Rows are points. Each copy is the shape, with its points in the same order, stretched, turned, moved and blurred by noise. Some copies are also mirrored. Which?
In the rows, zero is written as 128.

Shape (5 x 2):
[[164 164]
 [120 160]
 [165 139]
 [117 120]
 [ 83  85]]
Copy 1 (5 x 2):
[[181  97]
 [172 135]
 [160  95]
 [133 133]
 [ 99 160]]
Copy 1 is: only turned
Copy 2, 5 rows:
[[ 90 170]
 [ 87 126]
 [111 163]
 [130 113]
 [160  73]]
Copy 2 is: only turned
Copy 3, 5 rows:
[[146 189]
 [173 148]
 [125 168]
 [147 114]
 [140  59]]
Copy 3 is: mirrored

Shape, 6 rows:
[[134 152 133]
 [177 143  94]
 [118 100  82]
 [102 125 122]
 [103 111  92]
 [152 129 220]]
Copy 1, 6 rows:
[[124 165 125]
 [182 169 142]
 [160 104 176]
 [115 124 153]
 [137 111 172]
 [100 145  47]]
Copy 1 is: mirrored
Copy 2 (6 x 3):
[[157 133 117]
 [171 167 151]
 [100 161 145]
 [111 131 114]
 [100 152 127]
 [177  64 143]]
Copy 2 is: mirrored
Copy 3, 6 rows:
[[132 159 107]
 [175 131  93]
 [105  87 115]
 [ 89 135 115]
 [ 91 101 113]
 [131 225 192]]
Copy 3 is: only turned
Copy 4 (6 x 3):
[[137 136 115]
 [170 152 154]
 [106 125 169]
 [ 99 115 127]
 [ 97 121 161]
 [170  75  70]]
Copy 4 is: mirrored

Shape:
[[176 122 107 154]
 [102 111 110 143]
 [143 145 104 139]
 [166 131 130 118]
 [ 52 124 115 115]
 [142 137 117  73]
 [125 111 150  75]
 [144 123 167 190]
 [128 192 132 192]]
Copy 1, 9 rows:
[[165  89 159 159]
 [ 91  97 124 140]
 [152  96 116 139]
 [170 118 139 111]
 [ 62 112  77 101]
 [153 111 109  60]
 [122 141 133  50]
 [143 146 167 186]
 [177 115  96 212]]
Copy 1 is: only turned
Copy 2, 9 rows:
[[104 153 158 173]
 [110 104 132 123]
 [102 148 147 130]
 [134 162 153 151]
 [123  86 114  71]
 [151 172 121 128]
 [172 141 125 127]
 [114 108 199 138]
 [ 76 131 198  80]]
Copy 2 is: only turned

Shape:
[[131 162 148 102]
 [181 141 102 129]
 [127 110 122 184]
 [ 89  87 135 105]
 [128 154 103 142]
 [138 167 124 143]
 [ 95  90 119  94]
 [ 86 186 198  96]]
Copy 1, 8 rows:
[[138 142  81 163]
 [173  95  92 121]
 [130 130 145  84]
 [ 68 122 131 140]
 [124 137  85 108]
 [153 146  94 119]
 [ 66 103 113 147]
 [124 208  91 199]]
Copy 1 is: mirrored
Copy 2, 8 rows:
[[101 157 104 112]
 [160 115  75 148]
 [150 104 158 169]
 [ 97  98 171  97]
 [114 119 109 167]
 [118 146 102 160]
 [ 97  84 157 104]
 [ 53 203 136  86]]
Copy 2 is: only turned
Copy 3 (8 x 4):
[[145 101 154 129]
 [158 154 102 127]
 [ 74 169 114 147]
 [ 67 133 170  82]
 [117 115 102 124]
 [130 104 114 141]
 [ 81 130 162  77]
 [119  41 191 141]]
Copy 3 is: mirrored
Copy 4 (8 x 4):
[[150 153 163  99]
 [135 163 125 148]
 [123  93 117 131]
 [181  98 103  78]
 [115 144 130 112]
 [119 148 152 117]
 [175 112  95  81]
 [161 134 204  61]]
Copy 4 is: only turned

Shape:
[[124 101  89 217 100 143]
 [154 114  90  73 145 213]
 [188 138 139 161 169 146]
 [104 175 105  80  88 113]
 [156 142 129 201 113 144]
 [138 134 198 147 101  81]
 [116 160 145  82 144 169]
 [115 139 123 105 135 158]
 [163 137 136 103 116 169]
 [118 110 131  93 182 105]
 [117 150 107 203 136 115]
 [158 122 116 106  61 148]]
Copy 1 (12 x 6):
[[171 100 191 100 113  73]
 [ 81 207 101  42  85 133]
 [131 143 159  81 204 103]
 [140 139  72 159  95 163]
 [165  90 169  94 154 102]
 [128  50 154 167 170 135]
 [ 99 166 123  92 114 177]
 [113 161 134 100 108 148]
 [105 132 106  85 120 137]
 [ 99 192 152 137 163 128]
 [182 125 185 123 162 104]
 [117  98  81 116  84 122]]
Copy 1 is: mirrored
Copy 2:
[[116  95  73 119  99 174]
 [169 165 160  78 132 192]
 [136 172 118 111  52 170]
 [115 134 146  88 140  96]
 [104 129 101 103  66 174]
 [116 107 147 143  56  98]
 [120 177 179 111 120 149]
 [129 158 151 114 126 150]
 [142 145 160  89  92 160]
 [168 163 143 156 117 102]
 [100 138  80 129  93 145]
 [142  92 149  71 105 135]]
Copy 2 is: only turned
Copy 3, 12 rows:
[[ 80 109 118  96 148 189]
 [224  94 194 107 121 130]
 [127  92 134 155  81 160]
 [136 162 149  90 120  84]
 [ 85 119 138 123 108 180]
 [ 49 121 138 181 109 113]
 [172 147 161 152 114 121]
 [157 134 147 133 127 127]
 [156 106 190 129 101 127]
 [147 107 100 170 132 103]
 [ 82 142  86 122 122 174]
 [129 102 200  85 117 108]]
Copy 3 is: only turned
Copy 4:
[[ 69 133 110  79  98 134]
 [150 146 180 154  88 121]
 [ 67 107 148 154 143 133]
 [188 162  80 145 131 114]
 [ 61 143 111 119 122 149]
 [ 95 153  95 116 186  85]
 [157 150 150 148 155 133]
 [145 139 135 132 133 129]
 [123 159 144 155 124 117]
 [142  91 152 121 157  94]
 [ 91 115  94  99 132 155]
 [121 178 109 139 108  99]]
Copy 4 is: only turned

Shape (14 x 8):
[[ 92 120 146 139  97 116 131 120]
 [ 75 144 142  69 169 179 170 138]
 [ 95 102 128 102 118 119 151 154]
 [127 171  75  88 148 146 121  87]
 [137 128 140  97 138 162  90  84]
 [ 99 103  81  94  76 177  89 122]
 [145 124 126 158 134 112 136 171]
 [156 126 126  73 149 118  89 134]
 [160 107 151 152  78 192 185 100]
 [166 122  85  87  73 164 177 152]
 [111 179  72 118 127 118 147 145]
 [166 166 157 108 106 102 140 166]
 [146 162  72 126 118 141 165 100]
 [120 109 122  82 174 133 106 107]]
Copy 1, 14 rows:
[[101 135 151 137 166 116 142 117]
 [105 185 166 138  85 125 184  65]
 [112 114 160 162 122 126 147 127]
 [150 152  95 151 125 134 130  90]
 [116 132 121  84 108 123 109 105]
 [117 154 126 149 105 135  92 158]
 [150 119 141 143 170 105 176 145]
 [165  83 134 121  98 150 104 119]
 [ 95 136 122  82 106  20 156 114]
 [148 115 131 167  81  71 121 136]
 [158 160 122 206 163 130 164 109]
 [171 100 167 145 146  98 128 107]
 [143 145  87 162 135  95 147  97]
 [126 113 123 116  95 161 126 114]]
Copy 1 is: mirrored
Copy 2:
[[102  94 128 115  81 154 119 136]
 [169 138  88 101 168 224 114  98]
 [107  99 111 129 135 197 135 150]
 [195  96 113 152 124 144 135  91]
 [157  72 140  93 146 119 110 107]
 [164  23  97 119 129 172 122 186]
 [104 140 136 170 134 131 128 176]
 [117  81 125 132 203 118 138 112]
 [149 103 189  89  88 171 143 168]
 [154  89 142 135 158 199 199 187]
 [167 139  97 178 105 163 152 133]
 [103 154 116 122 160 111 182 130]
 [185 118 146 164  81 157 159 132]
 [139  73 127 133 171 148 100  99]]
Copy 2 is: only turned
Copy 3 (14 x 8):
[[127 109 108 123  96 120 129 160]
 [108 190 154  56 119 172 112 187]
 [135 105 133 109 100 178 164 160]
 [175 150 143  57 118 117  65 151]
 [146 161 174 116  85  94  85 150]
 [142 139 147 115  35 156  87 137]
 [147 101 108 123 141 155 170 116]
 [173 116 179 131 115 131 129 146]
 [171 187  70 117  65  78 143 126]
 [225 151  88 118  84 148 152 129]
 [174 125 101  75 144 170 102 147]
 [209 121  90 166 149 127 154 149]
 [194 154  89  68 121 120  94 134]
 [127 127 195  81 112 136 115 150]]
Copy 3 is: only turned
Copy 4:
[[104 170 159 124 155 115 141 161]
 [108 166  59 128 198 154  43 142]
 [ 90 149 120 161 152 125 111 179]
 [115 118 119 134 142 138  52  58]
 [106 103 149  80 171 134  69 125]
 [ 60 131 170 138 132 186  93 147]
 [157 119 136 145 109 112 136 181]
 [117  92 145 138 140 106  55 145]
 [164 121 152 127 213 176 175 168]
 [136 108 149 210 170 183 116 155]
 [135 156 120 176 108 133  86  94]
 [177 135 166 166 163  92 100 157]
 [142 113 127 162 148 152 114  83]
 [ 87  99 104 110 154 117  61 136]]
Copy 4 is: mirrored

Shape, 13 rows:
[[150 144 105 181 193 136 128 165]
 [ 71 122 168 113 107 177 198 112]
 [172 126 126 144 152 113 110 144]
 [172 115  94 138 138 144  71 132]
 [132  89 111  64 152 113 179 113]
 [126  79 115 119 134  86 174 165]
 [132 139 106 146 137 167 143 132]
 [149 148  83 148 138 129  92 169]
 [108 149 134 115 126 140 103  64]
 [102 149 171 100 105 173 138  99]
 [155 179 123 185 117 156 178 149]
 [155  45 103 122 145 100 157 139]
 [ 97 135 120 162  89 152 157 118]]
Copy 1 (13 x 8):
[[105 112 105 140  85 144  69 112]
 [ 83  78 172 118 112 111 182 215]
 [131 110  96 104 137 155  99 102]
 [162 120 101 141 172 128  85  96]
 [100 131 128  92 202 204 155 177]
 [147 135  93  51 149 178 135 172]
 [116 109 160 140 116 119 104 149]
 [170 149 118 137 116 124  92  88]
 [145  65 149 189 138 150 145 116]
 [101  83 158 145 130 110 175 150]
 [104  98 206  94  50 120  90 142]
 [142 120  84  61 200 183 101 179]
 [160  87 183 124  86 109 126 172]]
Copy 1 is: mirrored
Copy 2, 13 rows:
[[204 113 148 129 133  77 109  98]
 [108 161 130 158  94 181 203 129]
 [138 107 114 121 131 103  82 118]
 [120 126 128 108 160  77  87 140]
 [116  89 159 140 158 207 136 138]
 [100  64 139 167 149 179 141  80]
 [155 137 137 117 141 113 153 124]
 [156 102 120 116 169  72 123 134]
 [136 183 101 128 139 133 119 184]
 [109 168 108 133  89 141 160 175]
 [169 138  95  92 114 106 168  87]
 [ 85  79 157 158 169 176 106  72]
 [113 160 105 141 138 138 181 108]]
Copy 2 is: mirrored
